Each row is a point. The points of each table are mixes of a few directions, plus a little noise. Count the directions of each table, and those that both share. Where both have some left over, give the other angles between the two spaces (their principal angles), to ten degrees, smallest first.

First (5 x 2)
[[ -5  28]
 [ -1   5]
 [-15  91]
 [  6 -34]
 [ 14 -91]]
Second (4 x 2)
[[-31 -36]
 [ 45  52]
 [ 33  38]
 [-47 -54]]
Directions: first 1, second 1, shared 0; angles 50

First (7 x 3)
[[  41   48  -23]
 [  30   35  -17]
 [ -46  -55   25]
 [   3    4   -3]
 [ -89 -105   50]
 [  34   40  -19]
 [  27   32  -15]]
Second (5 x 3)
[[-40   1  79]
 [ 63  71 -38]
 [-30 -53  -2]
 [-27 -52  -7]
 [ 33  31 -28]]
Directions: first 1, second 2, shared 1

First (6 x 4)
[[ -53   -9   26  -50]
 [  -9   35  -30   95]
 [  48    7  -21   69]
 [ -10  -16   17   14]
 [  18   24  -24  -30]
 [   7  -36   33 -103]]
Second (6 x 4)
[[  72  -15   -9    8]
 [  41  -14   -2   43]
 [ -80   34    0 -121]
 [ -15    1    4   14]
 [  -7  -13    9   88]
 [ -11    7   -2  -33]]
Directions: first 3, second 2, shared 2

First (6 x 6)
[[-26 -40   3  -2  26 -60]
 [ -5  -7   1   0   4 -11]
 [ 53  81  -6   3 -53 121]
 [ -4  -6   0   0   4  -9]
 [ -9 -13   1   0   9 -21]
 [ -9 -13   1  -1   9 -20]]
Second (9 x 6)
[[-30  42 -16   2  56  55]
 [ -3 -33  11 -11  -5 -16]
 [ -8 -80  41 -11 -24 -33]
 [ 45  14   6  28 -67 -32]
 [-38 -28   6 -23  49  21]
 [ 14  26 -40 -21  13 -13]
 [  0  57 -15  21  14  35]
 [  5   3 -33 -31  19 -17]
 [ 16  -2  40  46 -54   0]]
Directions: first 1, second 3, shared 0; angles 40

First (7 x 8)
[[ 52  29 -10  21  72 -15  66  28]
 [ 58 -30 -82  -5  38  20 -80   8]
 [-18 -42 -21 -23 -25   6 -95 -18]
 [-19  24  20 -21 -43  18  45   1]
 [-25   5  23  42 -32   5  19 -14]
 [-93  17  11 -18 -48 -43 -25 -29]
 [ 45  -3  58   5  39   9  70  25]]
Second (8 x 8)
[[ -32    2   58  -20  -25  -19  -14  -35]
 [ -16  -66   24  -31   -1  -51    8  -69]
 [ -15   11  -68   26   -9   52   19  112]
 [  -6  -43   -1  -15    4  -26   10  -29]
 [  10   46   55   -2   -3   -5  -25  -41]
 [  34   -7 -121   39   29   52   32  109]
 [  20   42   58   -3    4  -13  -27  -58]
 [   6   15   -4    7    2   10   -2   12]]
Directions: first 5, second 3, shared 1; angles 60, 80

First (8 x 9)
[[-30  21 101 -31  41 -97  43  -2  25]
 [-21 -47 -10  99  41 -10 -29  35   2]
 [ 10 -11 -28 -41   8   7  14  -5 -30]
 [ 21  -1 -40 -89  -3  15  28 -18 -44]
 [ 16  19  -6 -99  -9  -3  36 -25 -26]
 [  0   3  -5  54 -21  25 -29   7  22]
 [ 26 -10 -79  28 -42  84 -38  -1 -14]
 [-21  26  67  79 -15 -21 -25   9  64]]
Second (7 x 9)
[[  28  -61 -121  -67   29   47   14    1  -97]
 [ -15   33   65   36  -16  -25   -8    0   52]
 [ -15   33   65   36  -16  -24   -8    0   50]
 [ -10   22   42   23  -10  -17   -5    0   33]
 [  27  -57 -113  -63   27   44   14    0  -89]
 [  -4    7   16    8   -3   -7   -3   -1   12]
 [ -10   22   47   25  -11  -18   -6    0   37]]
Directions: first 3, second 1, shared 1

First (11 x 11)
[[ -88  -12  -35   -5   50  -25  -94   30   75   77   -7]
 [  23   34  -10    2    6  -23   73   -5  -75  -64    5]
 [  70  -10   39    3  -51   39   44  -26  -25  -34    4]
 [  17  -47   36    0  -40   52  -59  -10   73   55   -3]
 [  14  -19   18    1  -21   24  -18   -6   26   17   -1]
 [  52    4   22    3  -32   18   50  -18  -38  -40    4]
 [  83    6   36    5  -50   29   80  -29  -61  -64    7]
 [-106   44  -76   -5   96  -86  -22   41  -14   10   -3]
 [ -37   -6  -13   -2   20   -9  -40   12   33   33   -3]
 [ -17   -4   -6   -1    8   -3  -21    5   17   17   -2]
 [ -12   11  -12   -1   14  -15    6    5  -12   -7    1]]
Second (8 x 11)
[[ -50  -16   13   -4    0   -3   -1  -18   16   -7   -4]
 [  33   18  -63  -27  -24  -11  -32    0  -67  -16  -25]
 [ -11   58  -34  -62   33   45   76   62  -40  -16  -80]
 [  65   28   12   61  -35   12    1   62   48   51   67]
 [ -14  -50   -5   14   17 -116  -40  -26   37  -15   21]
 [  23  -32   66   11   24   48    7 -121  -16   -3    5]
 [ -27   10   -8   14  -48    5  -10  -22   13   16   10]
 [ -17  -16   20   -6   33   20    0   61    9  -10    6]]
Directions: first 2, second 6, shared 0; angles 40, 50

First (8 x 12)
[[ -54   40  -12   11  -42    9  -14  -34  -19   29   25   20]
 [  47 -116   26  -29   92   31   56   37  -25  -60  -15  -86]
 [  83  -87   24  -23   85   -2   35   54   17  -55  -36  -56]
 [-100   63  -19   17  -73   21  -21  -61  -43   48   48   29]
 [  43    6    3   -1    9  -27   -9   25   36   -6  -24   17]
 [ -32   49  -12   13  -42   -6  -22  -22    0   28   12   32]
 [  93  -11   11   -7   36  -43   -4   53   64  -25  -50   11]
 [ -83   62  -19   17  -66   14  -23  -51  -29   43   38   32]]
Second (8 x 12)
[[  60   -3   -4   13   -5  -46   15   -6   41  -28  -49   21]
 [ -92   63  -69   22 -103    3   36  -70  -82   31   26   15]
 [  -1  -65   24  -20   56   40   17   19  -25  -21   16  -55]
 [  26  -41   47    3   40    5  -15   -9   40  -24   -9   -3]
 [  12  -60  114   32   45   12  -58  -84   97  -36   -3   29]
 [  46   68  -49  -20  -14  -42  -16   91   17   34  -21   28]
 [  35   -8  -15  -31   39    2    6   82   -9    4   -4  -28]
 [ -86   45  -49    0  -59   27   15  -23  -79   40   43   -6]]
Directions: first 2, second 4, shared 2

First (8 x 14)
[[ 81 -49  39  82  57  -4 -64  61  -6  -9 -87  67  34  26]
 [-67 -31   7 -65 -43 -31 -32 -79  17  -3 -17 -13 -31  37]
 [ 13 108  -9 -10  83  38  52  15  30  41  31 -15   8 -25]
 [ -9 -24 -59  73 -11 -46  27  18 -47  23  18  -7 -21 -19]
 [ -1 -37  42  -5 -58   4 -25  17  26   3 -38  29  12   8]
 [ 10  -6 -28   5  15   6  10 -13 -50 -38  41 -19   0  -8]
 [-46 117  13 -78  13  93  84 -48   2  30  73 -15  12 -38]
 [ 16 -77  -5   0 -58 -60 -53  30  26 -46 -19 -26 -17  18]]
Second (8 x 14)
[[  10   15   21   24   -8   -6  -25  -28    3    1    2  -20    2  -30]
 [ -10  -17  -24  -29    8    7   29   31   -3   -1   -1   23   -1   33]
 [ -36  -62  -80  -97   33   20   93  103   -8   -7   -9   74   -6  109]
 [ -27  -47  -62  -74   27   16   72   81   -6   -4  -10   59   -4   86]
 [  18   27   37   43  -15   -9  -43  -49    3    4    5  -35    3  -49]
 [  -5   -8  -12  -12    5    2   13   14    0   -1    0   11   -1   16]
 [  13   22   29   36  -11   -8  -35  -37    2    3    3  -27    2  -39]
 [  41   67   89  107  -38  -22 -103 -116    8    8   10  -83    4 -121]]
Directions: first 6, second 1, shared 0; angles 90

First (11 x 18)
[[ -2  59 -10 -50 -44  29  42   2  26 -15  41  20 -11 -79 -53  42  -3 -45]
 [-20 -15   5  16 -12 -22  22  15  17   7 -48   0 -16   7  30  -6   8 -22]
 [  9  -3  -6   6  42   6 -43 -30 -39 -10  48 -24  37  33  -6 -14  -8  60]
 [-61  70 -24  -8  14 -23  22 -55 -19 -52  74 -60  58 -18 -10  15   4  44]
 [ 73 -43  -8 -51 -11  73 -22  37 -14  49  15  61 -43 -22 -40   3 -26 -24]
 [ -5  19   6   1 -11  -5   9  -2  15 -10   1   1   1 -14  -8   9   5 -12]
 [-38 -62 -35 -10  12  -5  26  15 -37  39 -34 -19 -14  28  60 -30 -12  17]
 [ 24   5   0  -9  12  20 -25  -9 -12  -2  32   5  10   0 -23   2  -8  17]
 [  0  -9  57  87   0 -67 -19   9  52 -18 -93  -1  -5  50  41 -15  34 -22]
 [ -7  13  16  25   2 -23  -5  -7  14 -17 -13  -9   9  11   6   0  11   0]
 [ 24 -34   1  -9  -6  18  -5  25  -1  28 -23  25 -26   4   3  -7  -7 -16]]
Second (11 x 18)
[[   6  -23   10  -33  -15    8   15    1  -12   14    7    5  -20   -5
     1   -4   -9   -1]
 [  70   41   16   37   34   50  -60    6   46  -30   24   24   -2    5
   -51   30   -2    4]
 [  47   53   48   -3    7   29   13   -9   80  -50   43  -16  -36  -21
   -45   46   -6   10]
 [  -4    4   -5   -7   -6  -13   27   10   12    6    7  -12   -5  -21
    -5   -2   -6    0]
 [-119  -14    7   59   13 -121   33  -43  -28  -25  -59  -84   51   65
   103  -44   32   40]
 [  33  -22   32  -44  -12   24   12   -2    4    6   22    7  -40   -6
   -13    8  -14    6]
 [  37  -35   23  -29   -7   -4   23   12    7   23   21   -8  -32  -11
   -13  -14  -19   20]
 [ -40   25  -17    7   -4   11  -12  -16  -12  -22  -18   12   19    7
    15   18   17  -24]
 [ -14  -18  -32    4    2   16  -41    3  -48   22  -27   34   26   20
    14  -11    6  -21]
 [ -25   14  -54   43   12  -22  -15   21  -18   17  -23    2   45   -9
     4  -18    9  -13]
 [   3  -24  -29  -37  -20   24    6   20  -30   39    1   32   -6  -27
    -9   -7   -9  -25]]
Directions: first 4, second 5, shared 2; angles 30, 90

First (8 x 24)
[[-34  -6   9  -4 -60 -26 -71  17 -48 -23  55   7  18 -22 -32  33 -13   5
   -6   3 -23 -31  -8  20]
 [  2  34  16  24  31  -9   7   5  51  12 -65 -20  13  -1   0 -10   0 -10
  -26  -7  31  25 -18 -28]
 [  4 -11   2 -31 -35 -13 -32  18 -33   2  36  24   2 -30  -7  12  -4  10
   12   8 -51 -13   2  12]
 [ 84 -15 -25 -66  93  40 121   3   6  67 -31  49 -77  -5  60 -68  19  27
   58  18 -52  33  13 -21]
 [-60   9   4  42 -19 -25 -57  13 -55 -26  48 -10  -5   9 -42  18 -16  12
  -15  -1  38 -41 -23  14]
 [ -3  -4   2   5 -20   3  -8 -13  19 -13  -5 -13  24   5   0  16   3 -14
   -9  -5   7   3  10   3]
 [-25 -27 -13  10 -30   7 -17 -15 -41 -28  57  -3  -3  17 -11  18  -2   1
    9   2  12 -31  14  25]
 [ 30  17   4  17  40  25  61 -32 101   8 -96 -34  26  23  30 -16  17 -32
  -19 -12  39  52  14 -27]]
Second (10 x 24)
[[ -34   39   28    2  -36  -61  -93   57  -37    4   17   15   17  -52
   -45   20  -24   19  -24    2  -31  -21  -45   -4]
 [   1  -17   -9  -10  -10    8    3   -7  -21   -6   27    8   -8    4
     3    3    2    3   13    3  -10  -10   11   11]
 [  11   48   19   32   52   -6   28    1   86   20 -104  -29   20    5
     8  -18    4  -19  -35  -12   45   43  -20  -41]
 [  14   -4   -6    6   22   19   37  -20   29    2  -25  -11   -2   18
    17  -10    9  -10    1   -3   19   15   12   -7]
 [ -23  -25   -5  -27  -60  -19  -62   22  -90  -15   98   32  -10  -25
   -25   24  -13   24   21   10  -52  -47   -1   34]
 [ -23   41   26    9  -14  -47  -63   43   -6    8  -14    3   18  -37
   -30   10  -17   10  -27   -2  -11   -5  -39  -12]
 [  15  -32  -20   -9    6   33   41  -29   -2   -7   17    0  -14   26
    21   -6   11   -5   21    2    4    0   28   11]
 [  30  -43  -29   -7   24   56   81  -52   21   -7    1   -9  -19   47
    40  -16   21  -14   28    0   20   13   45    9]
 [  40  -18  -20   12   58   58  105  -56   74    4  -62  -28   -8   54
    48  -28   26  -27    9   -7   50   40   36  -14]
 [ -29   13   15   -9  -42  -42  -76   40  -54   -3   45   21    6  -39
   -35   21  -19   20   -7    4  -36  -29  -27   11]]
Directions: first 4, second 2, shared 2

First (9 x 32)
[[   6   -4    1    7   13    3    2   -4    0   -3    1   -5   -2   -6
    -9    4    4    1   -1   -4    5    0    1   -5   -7   -3    2    2
    -7   -3   -2   -7]
 [ -48   33   -1  -57 -105  -31  -23   34    9   27    1   36   11   58
    69  -31  -23  -11    8   38  -46    7  -12   39   45   26   -7  -27
    57   28   23   60]
 [  55  -38    3   64  121   36   27  -39  -10  -32   -2  -41  -12  -66
   -79   35   25   14   -9  -43   52   -8   14  -45  -53  -30    8   29
   -66  -31  -27  -69]
 [ -37   26   -1  -44  -83  -25  -19   27    8   21    1   28    9   45
    53  -24  -18   -8    6   29  -35    4  -10   30   36   21   -5  -20
    45   22   19   47]
 [  22  -17    0   28   49   15   11  -16   -4  -13   -1  -16   -5  -28
   -32   15   11    6   -5  -17   22   -4    6  -18  -21  -13    3   13
   -29  -13  -10  -30]
 [  24  -17    3   28   51   16   12  -15   -4  -14   -1  -18   -6  -28
   -34   15   11    5   -5  -18   23   -4    5  -19  -22  -12    4   13
   -29  -14  -10  -29]
 [ -38   26   -1  -44  -81  -23  -19   27    6   20    0   27   10   45
    53  -24  -17   -9    6   31  -36    5   -9   30   34   21   -5  -20
    44   21   18   45]
 [ -39   27   -2  -46  -85  -26  -19   29    8   24    1   28    9   46
    56  -24  -18   -9    6   30  -38    7  -10   31   37   22   -6  -21
    47   23   18   48]
 [  55  -37    2   63  120   35   27  -39  -10  -32    0  -41  -13  -65
   -78   33   26   13  -10  -43   52   -7   14  -44  -52  -30    6   29
   -66  -32  -27  -68]]
Second (8 x 32)
[[-17  15 -19  41  25 -15  -5 -27  43 -12   7  -3  18  12  23  18 -15 -33
   -2   3 -16  51 -64  23  46 -20 -11  42   7  21   0 -21]
 [ 29 -29  18 -49 -39  14   2  12 -57  -5 -22  18 -22 -15 -23 -22   3  37
    0 -12  22 -58  81 -38 -56  25   8 -56   6 -12  -4   6]
 [  8  -4  22   1 -11  10  -4  26 -17  12  -1   6 -21 -11 -16  -4   8   8
   10  -4   9 -32  30 -10 -29   8  -1 -24  -1 -22   3  18]
 [-27  30  -6  74  50  -6  27  20  56  37  37 -41   9   3  16  26  14 -61
   34  18 -15  41 -91  44  43 -18 -30  58  -7  -4  24  25]
 [ 18 -26 -23 -15 -17 -11  11 -47 -17 -36 -28  17  10   2  13  -6 -28  -4
   -4 -14   8   9   9 -22   3   5 -11  -4  27  37  -6 -41]
 [ 53 -65 -15 -64 -53   1  45 -38 -81 -33 -51  20 -10 -17  -6 -31 -22  18
   17 -22  37 -50  84 -62 -55  37 -23 -53  41  36   1 -33]
 [-14  15  -2 -77   2  10  -1  29 -15  25  20 -27  16  11 -13 -19  35  56
  -33  19  -3 -14  32   7  -7  11  44  -8 -45 -20  -6  33]
 [-50  64  26  86  45  -4 -76  27  88  12  40  10  -1  16   5  39   5 -21
  -23  11 -40  53 -82  57  56 -46  23  45 -27 -38 -12  15]]
Directions: first 1, second 4, shared 0; angles 80

First (11 x 32)
[[  -9   -7   11  -23    3   -2    5    4   11    5  -19   17   24   -9
     7   20  -24  -25    4  -15   -3   12   24   -1  -21  -21  -28   13
    24   15   36   39]
 [  14   11  -16   36   -3    5   -7   -5  -18   -7   31  -24  -37   13
   -11  -30   38   37   -9   24    5  -19  -39   -1   32   31   41  -19
   -37  -22  -56  -59]
 [  25   25  -35   73   -8    8  -16  -12  -37  -15   63  -49  -76   27
   -20  -63   76   76  -16   52   11  -39  -78    0   66   64   85  -39
   -74  -47 -115 -121]
 [ -10   -8   12  -27    3   -3    7    4   15    6  -22   18   28  -10
     8   25  -28  -26    6  -20   -4   16   28    1  -25  -23  -31   14
    28   17   42   44]
 [  -3   -3    3   -8    0   -1    1    1    4    2   -7    5    8   -3
     2    6   -9   -9    2   -4   -1    2    8    0   -8   -5   -8    2
     7    4   11   11]
 [   1    0   -3    4    1    0    0   -1   -2   -2    3   -3   -2    0
    -1   -4    4    4   -1    1    0   -2   -4    0    3    3    3   -3
    -3   -2   -7   -5]
 [  -4   -3    6  -12   -1   -1    3    1    5    2  -10    8   12   -3
     3    9  -13  -12    3   -8   -1    8   12    0  -11  -10  -11    5
    13    7   19   18]
 [   0    1    0   -1    0    0    0    0   -2    0    2    0    0   -2
     0    1   -1    0    0    0   -1    0    0    1   -1   -1    0    0
     1    0    1    0]
 [  -3   -4    6  -11    0    0    2    1    5    2  -10    8   11   -3
     4   10  -11  -12    4   -8   -3    5   12    0  -10  -11  -12    7
    11    7   17   18]
 [  -5   -4    5  -13    1   -1    4    2    7    2  -10   10   14   -5
     4   11  -14  -13    3  -10    0    7   14   -1  -12  -12  -14    7
    13    7   21   23]
 [  -7   -6   10  -19    2   -1    5    2   10    2  -17   13   21   -7
     5   17  -19  -19    3  -14   -3    9   21    0  -16  -17  -23    9
    20   12   30   32]]
Second (8 x 32)
[[ 25 -29   5 -19   1  22  20  -7  -8  13   8  -7  19 -17  -9   7 -10   8
   11 -12   2  -2  11 -13 -11  24  10  13   7 -19  -4 -22]
 [-23  13 -21  47   5 -48   7  33  70  10 -25 -22 -39  62 -31 -56  39 -41
  -16   1  25  14  23  12  34 -53 -45 -25   4  17 -26  37]
 [ -8  -6  -8  17 -13  12 -27  -3 -14  -6 -15  24   1   2   6   6   9  11
    4 -14 -11  -1 -20  20  12 -15  17 -15  12  -4  22   4]
 [-12  38  11 -16   1  13  19  34  16  28  16   3 -20  -1  -8  19  -9 -20
   21  -6 -11 -27  -6 -19 -10 -14  -7   3  -4  -9 -25 -10]
 [  1 -17  -7  14  15 -66 -15 -38  -4 -55  -5 -38   7  -1  13 -30  -2  -4
  -47  56  37  40  26   8   6  30 -33   1 -27  50   5  27]
 [ 30 -13  13 -38   4  44   0 -44 -59 -12  14  24  45 -33  38  22 -14  57
    2 -12 -33   3 -18  -5 -29  41  56  34   2 -23  40 -19]
 [ -8  23   2  -3   3   2   3   9   6   6   4   5  -8   8   5   0   3  -2
    2  -2  -9  -6  -6  -3  -2 -11   1   2  -2  -2  -3   4]
 [ -3  -9   4  -3 -15  22  -6  17  -7  15   3  10  -5 -21 -14  32 -14 -11
   26 -12  -1 -21 -10  -2   2  -1   1 -13   9 -10  -9 -21]]
Directions: first 1, second 5, shared 0; angles 90
